Rows are points. To make a cloud, some directions were put in groups of two or more. Within a group, all points are equally far from the middle, so they leave a hole (a ring in 2 directions, a hollow ball in 3). The other directions are filled evenly. Then the cloud was stretched, turned, moved and blurred a little. Count the holes, and give their numbers of directions, smallest first.

Cloud (14 x 2):
-43	-20
5	-58
-42	-12
35	-39
-21	17
-20	18
-26	15
24	-51
-39	-35
17	15
13	-56
38	-33
-36	-37
38	-7
Holes: 1 (2)

Cloud, 19 rows:
23	-15	-40
-60	17	11
-17	13	-27
-43	-13	-4
-47	-24	-29
-50	30	-54
8	-20	30
-35	49	21
-10	22	-7
-7	49	27
-24	-8	29
-53	36	-16
-23	-10	-42
10	47	32
-78	32	15
-35	45	-2
13	-34	-9
15	-33	45
-13	40	-39
Holes: 0

Cloud, 49 rows:
-23	16	-37	44	-8	51
-11	-10	-6	-37	-10	57
-13	-30	-10	11	-67	34
-69	-11	-27	-15	-49	17
-34	18	3	-43	-34	-9
25	-25	10	12	17	13
-20	9	-28	56	1	12
30	-1	12	15	31	11
-17	-16	-61	39	-28	63
-6	-19	4	41	64	5
15	36	0	30	1	10
-17	15	-62	34	-10	24
-31	11	28	-17	-31	-19
-43	-17	-25	-30	-15	59
-31	-24	-11	53	-10	40
-25	-53	-11	16	34	7
-2	-12	-68	28	-64	48
-21	35	24	-1	-12	53
-53	14	9	-22	47	-8
-10	14	45	-5	45	49
-37	-63	-8	-10	7	16
-14	-39	-54	26	-63	47
-34	-20	75	-18	40	8
-62	-10	-30	-26	-60	25
2	24	-13	-31	3	8
-41	-56	-1	-32	-4	18
-64	12	36	2	-13	17
-28	16	-63	18	-30	48
-54	10	31	16	-6	-9
-44	-35	-1	-48	-3	32
-38	-19	70	-16	21	23
-62	8	-28	-28	-23	-2
11	-6	30	37	62	3
-52	32	39	-7	-11	28
-12	-34	57	-1	22	10
-41	-27	67	-3	39	15
-28	-13	-19	-8	-60	-8
-22	-45	25	-36	-5	9
-8	-14	-62	27	-57	16
-56	19	-34	-24	-19	8
-29	-35	14	-46	2	-2
-8	-20	-18	29	51	50
-46	-59	-2	-12	12	17
-44	-37	-21	-15	-71	33
-36	13	-53	11	-27	57
16	-26	21	9	17	-3
-43	-60	-5	-22	-6	24
-11	-27	5	15	-56	35
-6	24	-11	50	28	5
Holes: 3 (2, 2, 2)

Cloud:
57	-71	31	-25	12	-39	6	-13
-5	16	9	-27	-12	45	-3	-2
8	-28	-14	-45	-10	-22	-57	-2
-74	35	-30	17	-24	-14	-4	3
7	-61	35	6	25	-50	19	-22
53	-29	-3	-88	0	-15	-8	36
18	-36	-38	2	-14	-50	-20	13
10	-4	-26	26	16	-22	47	14
-46	26	-12	-64	-12	-52	-29	25
-18	11	66	-53	19	23	-39	10
0	-22	-15	-50	-15	-21	-24	23
-30	-8	-7	8	-10	-48	-25	-8
-61	31	-42	73	-4	-50	-23	-6
51	-13	4	-43	0	-3	-14	-16
-5	3	-6	-60	-22	-53	-17	28
1	41	-12	-19	31	-32	-3	60
0	7	-50	26	-17	-41	10	-7
16	-6	-54	23	18	20	11	-10
-8	52	34	-11	-41	-6	23	-24
18	3	38	-24	44	-20	-14	0
48	-42	20	-49	16	-37	10	4
-41	-14	-59	65	-10	-77	-18	-34
-62	-8	2	18	-51	6	-44	-51
29	44	50	7	13	58	3	-1
-19	0	71	-44	31	-6	-9	6
29	61	37	-48	37	-11	23	42
-18	0	21	3	5	49	-9	-22
17	-20	62	-44	16	10	-23	6
41	43	29	-39	-13	25	-5	49
22	-1	-15	27	-26	-35	28	-39
0	56	-22	-9	-16	-18	-42	-12
53	39	-15	7	38	20	-31	7
29	12	-20	-41	27	-9	-10	13
40	-9	-13	28	-15	-20	63	-36
-15	71	56	10	21	-6	-23	-7
-33	25	15	-42	-8	10	4	4
-38	55	16	-8	37	12	-16	7
-28	12	-29	-34	-20	-69	-45	9
-12	-11	-26	59	-31	-10	-23	-3
68	15	8	17	-40	8	-19	4
52	26	19	1	-10	26	3	-61
1	-42	-45	-1	28	-33	-28	-14
-91	49	-27	24	-38	-19	-36	18
46	51	-56	-26	-2	-4	20	13
1	26	34	-6	-15	-8	14	-9
12	18	40	-24	-16	18	-34	-49
-95	-14	-18	-5	-31	1	-43	-7
-58	31	6	-26	-7	-48	28	-15
27	-11	42	28	63	-32	-16	-3
-10	-38	28	-49	26	-6	24	7
-2	-19	-20	1	-45	-46	-22	-37
-42	49	23	-6	-14	26	2	-39
-21	2	-21	-8	-29	-13	-20	28
75	4	4	-75	-11	15	12	-20
-27	25	19	-7	-16	-64	-60	-7
5	22	11	-53	30	-13	-3	-6
-26	-36	51	3	41	-14	-30	15
14	-28	43	-27	4	8	-17	-23
4	29	-1	24	32	-60	-11	-33
18	-6	-17	-21	-14	-7	-38	-9
51	67	5	-4	33	-28	3	25
43	12	2	11	-38	-16	-22	-41
-76	-2	17	-1	-16	-33	-63	-8
19	-9	5	0	6	24	-36	-20
11	-27	-60	-4	-2	14	-1	5
-40	-12	14	21	-34	-37	-23	-32
19	-51	3	36	59	-38	-8	-8
38	-12	-28	-20	55	-61	29	4
9	37	19	24	-31	34	-15	-22
49	83	33	-40	43	-8	22	58
-48	-14	25	-30	22	21	6	-8
11	61	15	-14	-33	43	-54	16
-8	15	-45	-23	-2	-76	-15	-17
-13	-71	13	-34	15	5	-10	-15
10	-39	-40	-7	10	-53	45	-26
-22	-30	-35	-61	-36	-5	0	29
48	24	28	-78	10	54	12	32
-15	52	-25	48	-53	-20	9	-13
20	-7	16	70	-2	-30	-10	-39
-38	74	49	18	32	-11	-28	22
-11	27	0	-3	-45	35	42	-43
40	-16	41	-39	22	-26	19	9
0	2	-1	-15	-13	4	-41	23
2	27	0	0	16	-27	0	-15
-19	44	-24	33	-18	-12	48	7
Holes: 0

Cloud, 104 rows:
-36	6	-15	1	29	41	22	25	-42
-54	37	-21	-13	-50	0	5	18	40
9	23	7	21	6	68	-35	19	-2
47	-11	15	-33	5	46	23	59	-22
-26	12	1	19	-22	11	-36	25	5
-21	26	6	39	-13	7	20	40	-25
6	32	38	-19	4	5	-40	22	12
-11	76	12	48	-24	-18	15	52	-27
20	-10	29	-21	-41	25	-13	33	-39
29	0	-33	11	-19	-18	22	24	-19
4	-41	-10	47	-28	-26	33	20	-27
-24	34	41	11	-10	8	-47	31	-59
27	5	-7	-34	-51	6	14	9	-16
-35	19	33	0	9	6	16	0	1
-15	4	17	-38	-13	7	-63	3	-4
-6	-6	-16	33	-12	55	-27	25	39
-49	5	4	-9	-21	-18	-38	-3	-7
43	8	-3	15	-39	-3	38	54	-12
2	37	24	-36	-18	-12	33	-3	11
28	44	44	-26	-7	-31	-3	-9	3
-2	51	1	15	-66	61	36	-2	4
46	25	-17	9	11	18	-6	0	-16
0	-49	11	28	5	50	-5	35	-16
4	-10	30	-3	10	-2	3	-33	-9
26	3	-37	4	-19	6	36	42	20
-68	55	-14	20	21	62	-58	42	11
46	-27	6	30	2	42	0	44	0
33	-22	21	17	-32	-11	-34	16	21
-2	55	10	2	-24	-33	-19	-4	-47
25	-14	-11	-2	4	25	-8	13	54
-21	83	9	-1	-12	28	10	13	-8
12	-11	17	26	3	34	-35	38	-19
-14	-9	1	-26	6	61	-38	33	22
-6	-52	7	13	1	-4	-22	66	-70
-35	43	-7	-1	-5	-56	13	6	-5
25	16	-3	9	11	46	47	49	-33
-43	-43	29	1	-19	22	-10	6	33
-24	36	11	-43	9	-3	-7	36	-18
48	10	47	-18	16	-32	-27	-14	-38
17	29	11	-10	34	34	-31	-14	10
-9	-5	-26	58	-34	36	-26	9	-26
31	22	8	-22	63	29	-14	15	32
9	-18	20	3	39	37	15	32	3
-12	1	-36	12	-28	41	-2	37	6
-4	20	6	-18	-34	1	53	37	-69
-24	60	10	49	-40	23	36	-34	4
4	27	-3	-27	-1	27	31	15	51
28	-5	22	48	-39	0	23	60	-27
-28	-33	-16	12	-28	38	-73	3	13
-18	45	5	-17	-17	18	8	-45	-19
-56	23	21	-63	29	-24	-12	-13	1
-24	66	-10	17	0	15	38	8	40
23	72	20	-12	10	-1	30	-4	21
48	15	11	-40	-33	11	46	56	-28
18	43	40	-6	1	-18	-12	10	26
10	-35	13	-37	25	50	-10	5	-23
26	-95	-26	24	30	7	-38	10	3
-31	9	4	-16	6	40	-20	7	23
-46	55	9	-32	-54	-2	20	-11	5
10	15	9	-40	-3	5	4	44	-15
27	-3	-15	-17	-48	-11	14	19	-2
39	-37	-32	10	-50	-14	8	-24	9
-46	89	-4	-19	-26	0	30	33	-73
-1	20	12	4	15	-34	-85	-12	11
25	24	-10	-3	-12	6	22	24	53
2	16	-7	-7	-35	22	12	-6	-57
23	29	35	-8	14	0	9	26	-12
4	-47	22	-11	-46	-2	8	-16	-4
-8	52	14	-25	28	-13	22	21	-2
17	36	-10	4	-3	2	16	-40	56
-10	32	26	-17	-1	14	-16	16	-2
-4	-3	15	4	-50	26	3	-6	42
-23	79	23	-25	9	57	34	4	30
-5	42	3	50	-22	-23	12	-6	-47
5	-8	18	-24	-38	24	4	17	-35
47	23	-26	24	-38	-6	16	20	-58
28	-23	33	-27	-16	-23	24	-54	-9
-33	-31	-15	29	-56	3	25	26	-19
6	11	4	25	2	3	22	-3	-53
-47	-24	14	48	-6	-14	-23	35	-27
22	-11	0	46	26	22	-33	48	-25
52	-49	2	18	19	13	-17	1	34
-10	74	39	-12	-30	-16	53	-1	-7
-22	52	27	-1	37	53	4	-7	26
-37	13	-1	37	-18	-19	-51	19	-32
-42	-5	18	-3	-33	-32	-29	0	11
-23	4	11	19	-30	11	-40	52	-62
-23	0	8	28	37	-16	-56	23	18
25	0	22	3	-36	23	52	49	-34
-29	5	17	-24	-3	22	-32	-14	34
-28	-34	3	-1	-60	-20	2	-4	-33
-1	-33	12	-50	-17	-2	-59	30	3
13	-41	-18	6	-29	-2	-49	-12	22
-8	-71	-30	74	-25	1	-11	-16	-5
45	-28	-22	4	-6	21	14	22	26
-27	48	12	-13	20	59	-35	46	7
17	-26	-41	19	-21	-17	13	10	26
-43	-5	0	48	-43	15	32	28	-27
-29	-20	26	31	9	-6	-39	-36	4
-41	31	18	24	-12	10	28	-14	25
-11	-17	8	27	-14	38	16	22	23
-6	10	-35	67	-43	29	-3	4	14
-50	43	1	46	-32	-6	37	5	-24
29	-12	-14	35	-35	35	39	15	-49
Holes: 0

Cloud (99 x 9):
16	-44	-6	-36	-46	12	58	-12	2
17	45	16	-8	30	-11	36	15	-14
9	-29	30	61	-32	-2	-11	-12	31
25	37	-32	-4	-21	12	-12	18	-56
-14	-55	14	-32	-45	-41	17	-13	52
-12	21	-40	-31	30	13	11	-51	5
-12	32	48	10	-9	-19	24	21	-10
42	19	-8	27	-9	50	36	-62	-12
-9	23	-26	-18	-57	22	-19	-41	-6
20	43	1	29	1	6	-40	8	-21
23	-23	-26	-12	24	57	9	-42	-28
23	-20	38	13	-48	2	34	39	-43
-5	-32	4	62	-66	8	-12	-10	-7
4	37	-7	-2	27	-13	-33	44	8
21	27	-3	-60	4	-28	25	-7	-21
-10	-27	-13	42	-47	-29	5	-33	34
-31	3	-45	-34	-50	-19	25	-14	15
10	-59	23	-22	-66	-33	7	-2	31
45	23	14	12	15	-10	6	36	22
45	28	-21	-32	6	10	3	-70	19
-1	-59	-13	-46	-33	6	43	-11	31
37	3	-14	19	-71	66	13	-28	-9
-18	-29	30	-11	28	16	50	-43	-9
34	-7	25	-17	36	29	-35	8	4
-13	-47	35	-4	-23	-25	-13	27	-34
20	-5	-17	33	-56	24	-13	-30	-46
21	46	-1	14	8	-12	27	13	-46
-28	-8	2	-31	-2	6	12	-66	50
-23	-61	26	11	0	13	6	23	-16
-7	-19	-55	-20	-35	19	-40	-32	-10
-9	38	-3	-10	35	-4	2	32	15
-1	-46	-54	-15	-18	43	-24	-26	5
-32	18	2	17	-79	22	-1	1	-2
16	-71	30	10	-51	-19	-2	3	7
27	22	-41	18	-61	26	-10	32	-2
-10	-23	-58	-11	-42	-26	-15	-2	28
-55	-32	-7	11	-43	-6	-20	-8	50
-27	-35	26	12	-56	-18	2	27	-39
11	43	-10	2	11	1	19	33	-44
-16	-65	26	22	0	-31	20	25	-20
10	-40	29	45	-42	-18	-1	-28	0
-27	-31	-29	26	-67	10	-33	-26	41
14	-30	51	-13	5	23	36	-33	56
65	17	0	21	-17	12	-27	13	-45
31	-62	23	-19	-10	16	4	-48	42
22	-30	11	-9	-63	-20	-24	56	31
21	-11	-29	-60	10	21	-18	-44	-20
-34	3	33	-31	-7	11	35	20	43
18	37	-19	12	-30	15	7	25	46
3	-19	41	-26	-18	9	20	37	64
-18	1	-38	9	12	-31	-38	8	-19
-46	-37	-33	-10	-27	-23	44	-15	-20
-27	-20	0	6	-66	29	60	-31	-21
8	-64	-9	-36	-80	8	3	-14	14
-9	12	7	-48	12	-5	44	-1	52
27	-29	-36	-27	1	5	39	-18	-43
0	-56	-1	-23	-62	26	41	-26	-26
42	-17	2	-60	-68	14	10	-12	26
16	11	9	-22	6	49	-37	18	14
-19	-23	32	32	-44	19	3	11	71
-44	-11	-45	17	-39	-11	-32	-13	32
37	-60	-18	-11	14	27	2	-22	-13
-6	-45	0	38	-7	59	9	-19	8
26	-34	-33	7	-65	13	-54	11	20
19	-16	6	16	-86	52	27	-27	-12
-7	-28	12	-32	6	37	37	32	-24
5	-37	20	-42	-34	-23	-24	17	-39
46	5	-9	-18	1	38	12	-66	-38
-23	-17	-9	-57	-58	-24	19	19	-18
-26	8	-14	12	19	-41	-32	6	5
-5	-7	-56	-41	24	6	-17	-28	-10
-17	1	-18	13	-68	-5	-46	-20	49
-32	10	13	16	-85	25	25	12	28
16	-3	-10	-37	6	-29	-62	39	14
15	-40	25	-79	-6	-34	3	-20	18
-42	-22	22	-12	-27	-4	7	55	47
35	-36	-43	4	11	21	-6	-25	25
9	-25	47	13	-43	23	-11	16	66
-50	-57	-23	-28	-29	-20	27	5	28
4	-18	-33	51	19	31	-22	-6	-12
-5	14	26	34	3	-4	11	0	68
43	0	-16	43	-43	3	-46	-5	25
22	43	-19	-48	-20	22	-11	30	2
-44	-15	-3	-2	-82	-28	12	30	-1
-4	-14	-14	26	-59	-32	31	22	-28
-34	15	21	6	-53	33	30	11	-9
-8	-25	-57	12	24	7	27	-25	-14
2	-9	23	0	-59	49	52	-35	49
-11	-11	-46	-18	-21	9	-40	-43	58
13	6	-15	0	40	-10	-39	42	-19
60	35	-11	-26	12	9	14	-20	-40
-29	16	-1	-9	38	13	22	-38	30
3	-17	-69	-45	-28	26	-7	-24	-8
-9	-35	35	50	15	1	43	-2	18
-36	-31	-22	-37	-38	0	61	-6	-15
9	-11	37	15	-95	9	2	4	38
-30	-28	-25	-32	-39	-14	51	0	-32
-1	21	-27	24	-20	28	39	4	42
55	-18	6	3	-69	28	1	-36	-12
Holes: 3 (3, 3, 3)
